Each row is a point. To make a cloud, some directions were put in groups of two or more. Within a group, all points are equally far from the middle, so they leave a hole (a ring in 2 directions, a hollow ball in 3). The other directions are filled evenly. Then the cloud was stretched, turned, moved and blurred a little. Count the holes, and give their numbers of directions, smallest first.

Cloud:
[[ 30 -30]
 [  5  23]
 [-48  -9]
 [-53  50]
 [ 62 -15]
 [-39  48]
 [-19  51]
 [ 68 -48]
 [-42 -59]
 [-36  51]
 [-38 -26]
 [ 19  24]
 [ 63 -26]]
Holes: 0

Cloud, 21 rows:
[[-49 -70  -1]
 [-65 -14  44]
 [-57 -60 -11]
 [-73 -25  29]
 [ -1   0 -50]
 [-23 -22  73]
 [ 60 -42  -2]
 [ -2  16 -37]
 [ 17 -83  -6]
 [  2   8 -43]
 [  0 -28  73]
 [ 17  21  47]
 [  5 -76  37]
 [-49 -42 -44]
 [ 29  19 -11]
 [ 31 -58  49]
 [ 45   6  -8]
 [-64 -51 -17]
 [ 27 -73 -26]
 [ 22  13  52]
 [ 51 -46  35]]
Holes: 1 (3)

Cloud, 51 rows:
[[-32  30  16  68 -55  26]
 [-55  -6 -12  66  71 -27]
 [-69   0  48   2 -13  -8]
 [ 34  -6  -1 -38 -89   8]
 [-68  -3   6  81 -18 -22]
 [-45  -3  12  34 -38 -51]
 [ 18 -15  51  11   6  13]
 [-10 -65  23  -3 -64  -3]
 [-23 -46  33  -4 -78  -4]
 [-62  -1  23   1  41 -31]
 [ 19  41 -32 -12 -52  32]
 [ 23  10 -90   7 -25  53]
 [ 76  40  -8 -20   3  44]
 [ 35  -4 -19  60 -70  57]
 [ 34   4 -88  21 -38  14]
 [-32 -35 -15 -23 -49  71]
 [-24 -38  -5  56  29 -12]
 [-48  43   2 -40  41  23]
 [ -1  43  69  32  27  24]
 [ 44  38 -33 -60   3  46]
 [-53 -19   0 -15 -22  34]
 [ 18  29 -17  21 -56  26]
 [ -6  46  59  35   5  23]
 [-11  20  20  70 -64  60]
 [ 47 -11 -88   1 -41   4]
 [ 29  15 -16  16 -71  39]
 [ 35  27 -54  56   0   6]
 [ 17  49 -57 -29  39 -57]
 [ 29  25 -80  13  19  56]
 [ -5  34  31  -9 -37 -21]
 [-22  -8  19  56  52  14]
 [ 20  70  20  24  22   6]
 [-48 -17   7  51  31 -25]
 [  2  43  19  -6 -42  -5]
 [-57  57  -4 -45  39  14]
 [-29  14  62  39 -23  57]
 [ -3  47 -22 -10  -2 -68]
 [-22  34  28  80  24   1]
 [ 19 -23 -92 -50 -46  -4]
 [-17   3  54   9 -50  20]
 [ -6  37  77  -1  -7  14]
 [ 14 -32  -4  66 -41  18]
 [-32  -5 -26  17   6  70]
 [-24  95 -18  26 -27  39]
 [ 51  29  -3  13 -37  51]
 [ 15   5 -95   2 -47   7]
 [ 80  -1 -30  39  -4  31]
 [-29  19 -48 -51 -27  29]
 [ 28  -6  68  14   6  54]
 [ 26  70 -21 -52  35  20]
 [-66  23  75 -14  -2  13]]
Holes: 1 (2)
